Every row gives one point. To make a cloud, some directions were put in groups of two or more. Within a group, all points are equally far from the middle, so they leave a hole (a ring in 2 directions, a hollow ball in 3). The other directions are filled evenly. Then the cloud was stretched, turned, moved and blurred a little. How many holes are there, and how many directions does each take, smallest first?
In the rows, zero is written as 128.

Cloud, 14 rows:
[[141 158]
 [107  68]
 [138 147]
 [ 91 160]
 [102 136]
 [121  73]
 [121 134]
 [104  77]
 [ 93 118]
 [ 61 147]
 [116 169]
 [103  73]
 [ 99 161]
 [114 154]]
Holes: 0

Cloud, 22 rows:
[[117  76 179]
 [106 146 171]
 [ 62 102 139]
 [126 153 142]
 [138 154 118]
 [ 94  73  76]
 [ 64  85 124]
 [ 89  75 119]
 [107 154 164]
 [110  76 180]
 [149 132 131]
 [ 89 144 162]
 [146 174 176]
 [105 150 111]
 [108 102  92]
 [147 143 133]
 [158 127 164]
 [110 160 119]
 [103 167 156]
 [156  81 129]
 [108 117 182]
 [116  73 156]]
Holes: 0

Cloud:
[[163 118 131 150]
 [ 97 150 124  78]
 [132 173 118  84]
 [180 123 152 119]
 [123 103 158 172]
 [160 143  43 135]
 [139 107 166 158]
 [ 95 153  71 112]
 [164  71 151 188]
 [146 160 143 100]
 [140 158 116 173]
 [183 156 133 136]
 [137  87 121 182]
 [ 63 137  92  79]
 [132 158 145 130]
 [ 70 113  81 117]
 [102 107 169  89]
 [121 186  94 153]
 [180 140  89  63]
 [106 129 142  95]
 [ 97  99  69 147]
 [137 164 127 161]
 [163 131  70 144]
 [103 114  87 107]
 [137 124 105 106]
 [142 105  78 119]
 [124 102 182 152]
 [120  74  94 154]
 [150 141 158 150]]
Holes: 0

Cloud, 74 rows:
[[ 51 133 105 125 117 138 142  69]
 [108 174  86 108 156 150 169 150]
 [157  75 114 118 182 151  94 121]
 [121  85  98 119 190 113 172 125]
 [150 102 131  70 129 107 181 169]
 [ 95 116  88  94  79  94 152 148]
 [ 71  94 130 147 172  94 161 135]
 [127  96  96  95  75 123  92 126]
 [140 114  82 154 152 119 148 171]
 [ 98 175 125 164 172 121 150 157]
 [ 97 143 114  82 192 108  67  97]
 [ 78 150 184 108  95 175  78 135]
 [118  72 108 138 177 122 163 134]
 [ 78  72 143 144 108 161 140 102]
 [142  85 126 166  99 145 110 113]
 [106  75 114 113  93 173  88  81]
 [ 82 110  83 106 110 161 120  79]
 [147  85 105 154 146 159 100 153]
 [166 158 128 115 148  83 107 129]
 [148 101 146  93  78 110 136 131]
 [ 74 144 191  93  91 150 155 148]
 [115 151  79  81 141 156 126 105]
 [170 139 100 127 187 139 115 107]
 [104  78 124  59 108 123  73 122]
 [140  95 160 164  98 134 104  81]
 [117  95 182  96 180 126 116 144]
 [ 84 115 165  80 191 138 117 129]
 [127 179 172  77 108 111  84 150]
 [ 83  80 169 137 126 117  65 152]
 [107  78 109 149 102 110 150 189]
 [ 67 133 139 114 121  75  83 144]
 [ 78 114  84 139  79 132 154 173]
 [118 154  85 142  67 135 118 158]
 [127  77  94 148 166 115 153 131]
 [149 137 121  99  66 150  92 135]
 [ 93  80 136 127 170 177 128 142]
 [143  92 164  69 125 122 135 113]
 [105 165 116 183 117  99 138 130]
 [ 71  83 108 142 104 105 143 140]
 [101 106 184 158  94 149 108 122]
 [116  94 182  95 171 124  77 157]
 [100 176 128 163  85 102 104 160]
 [ 88 181 162  69 117 133  68 138]
 [116  99 177 106 174 156 120 169]
 [ 86 129 193  95  86  92 133 154]
 [132 182 167  84 108 116 116 128]
 [101 152  82  91  87 107 117 129]
 [133 141  86  91 117 146 133  73]
 [ 46 153 145 108  91 115 131 129]
 [116  69 154 128 121 113  89 187]
 [118  92 153  98 158 173 101 201]
 [174 152 112 105 159 102 115 135]
 [122 120  90  75 158 141 173 130]
 [ 64 184 162  86 121 144 153 158]
 [108 132  79 136 142 162 178 170]
 [141 181 118 135 158 168 112 143]
 [110  88 146 152  97 168 138 177]
 [155 153 139 139 148  84  80 125]
 [ 78 126 157  65 169 108 126 134]
 [131  79 179 113 134  94 113 129]
 [141 133 164 104  72 135 158 124]
 [159 173 134  92 167 144  76 107]
 [147 111 180  82 162 145 138 131]
 [102 103  82 148 101 160 105 195]
 [ 93  82 107  68 136 107  62  92]
 [122 140  77 143 148 164 157 155]
 [ 57 108 118 124 142 176 156 127]
 [136 121  93 165  87 143 120 169]
 [ 52 164 137 107 122 171  83 121]
 [104 146  74 144  98 163 111 143]
 [ 98 136  87 106 186 142 143 148]
 [ 96 153 100 126 104  84  86 106]
 [157 135 137 175 134 153 123 156]
 [ 74 122 119  78 119  77  87 189]]
Holes: 2 (3, 3)

Cloud:
[[157  98 121 167 128 146 157  68  70]
 [105 150  94 123 143 101  75 118 113]
 [108 153 118 158 170 135 137  74  91]
 [133 140  66  86 168 165 154 126 123]
 [152  89  91 180  98 129 105 101 166]
 [ 88 114  75 144 138 138 121 163 166]
 [121  51 161 134 111 170  95 150  95]
 [130 123  79  89  83 120 154  84 116]
 [140 135 176 136  87 191 149 131 136]
 [148 129 141 175 146 153 125 170 189]
 [159 151  82 127 143  71 134 119 144]
 [153 142 144  72  98 134 178 148 161]
 [169 161 125 128 156 139 190 140 127]
 [102  67 138 145 162 148 143 158 167]
 [117 149 173 145 160 128  98 156 186]
 [125  94  95 167 167 185  91 120 112]
 [108 189 109 124 133 162 100 109 106]
 [108 126 102  90  93 149 131 188 103]
 [ 83  92 130 124 154 123 177 155 145]
 [191 130  95 106 152 158 168  98  73]
 [125 124  77 174  92  94 132 103 165]
 [114  58 130 149 139 117 166 130 194]
 [ 89 124  83 131 149 105 102 153 174]
 [113 113 104 161 196 184 108 116  82]
 [ 97 124  89 106 129  82 170  93 161]
 [141 120 196 122 174 164 119  83 113]
 [140 101 156 177 105 179 140  86 121]
 [182  60 109 148 126 108 162 130  95]
 [146  90 166 106  65 167 122  93 130]
 [121  95  87 159 138 205 121 100 165]
 [146 133 169 136  94 194 128 153 156]
 [ 90  75  93 145 102 102 130 108 112]
 [122 103 167  88  66 102 136 113 147]
 [ 96 166 156  96 140 107  92  89 145]
 [165 185 127 103 154 145 172 132 175]
 [156 161 133 182 159 156  92 120 138]
 [151 109  66 105 187 116 121 133 122]
 [120 142 150 161 205 133 125  98 175]
 [ 87 145 100  77 111 170 164 115 173]
 [158 105 161  68 110 109 157 135 174]
 [164 115 172  94 120 109  73 110 131]
 [125 138  79  97 102 142 162 166 133]
 [145  89  81 158 120 200 138 127 107]
 [105 163 122  95 117 106  88  87 113]
 [165 120 171 151 131 155  82 147 172]
 [116  49 146 117 120 151 168 132 166]
 [ 95 129 143  85 141 128  68  98  98]
 [165  43 139 138  89 143 130 138 102]
 [143  97  92 159 130 119 193  95 131]
 [ 63 129 122 154  87 141 124 112 150]
 [140  95 164  82 152 167  77 157 129]
 [150 108  98 169 112 176 133  80  87]
 [177  94 164 144  82 123 160 157  89]
 [140  82 115 121  92 133  82  59 169]
 [173 169 161 121 130 134 181  92 164]
 [ 88 157  89 117 178 166 103 129 145]
 [118  98 179 106 163 117 182 128 118]
 [132 166 131 155 187 175 141 129  73]
 [180  72 130 153 164  99 144 126 130]
 [126  93  93 106 186 185 148  79 176]
 [110  57  94 143 128 132 166 121 188]
 [143  77 148 109 186 203 135 100 106]
 [119 178 149  85 126 123 103  89 105]
 [125 189 132 110 175 120 104 133 119]
 [105 162 133 151 163 174 132 166 147]
 [170  86 142 102  80 192 127 154  99]
 [132 158 162  70 159 177  99 146  99]
 [171 106 155 140 129 192  84 130 166]
 [135 178 121 168 102 160 103 130 117]
 [137 150 134 155 179  90 132 160 122]
 [ 97 123 180 113 109 140  74 125  88]
 [153 142  90 106  80 165 159 160 102]
 [162 148 112 124  78  96  95 144  94]
 [ 95  83 120 132 144  82 112  82 125]
 [175 101  94 103 122 212 139 121  97]
 [127 171 157 155  74 151 145 110 138]
 [ 85 140 153 142 164 181 153  95 118]
 [139  76 145  83 101 194 156  93 152]
 [116 144  68 101 148 185 152 118 119]
 [177 187 135 104 129 139  94  82 158]
 [179 155 157 127 125 112 178 109  96]
 [176 125  87 103  88  87 143 109 140]
 [153  83  88 173 110 101 127 109 100]
 [149  67 175  91 164 102 127 108  89]
 [ 92  80 162 151 113 168 115  88  84]
 [ 86 115 164 141 141 107  84 145  89]
 [ 89 105 159 153 118  95 111 148 147]
 [177 130 170  71 137 118 132  77 163]
 [124 101  68  79 129 185 152 119 153]
 [115 145 150 113 118  95 187 145 151]
 [203 115 154  98 167 126  94 126  99]
 [114 116 175 142 170 193 113 126 177]
 [148  89 164 135 146 211 130  93  77]
 [142 131 166 128 111 104 188 156 142]
 [119 133  82  98 115 129 147  67  92]]
Holes: 2 (4, 4)
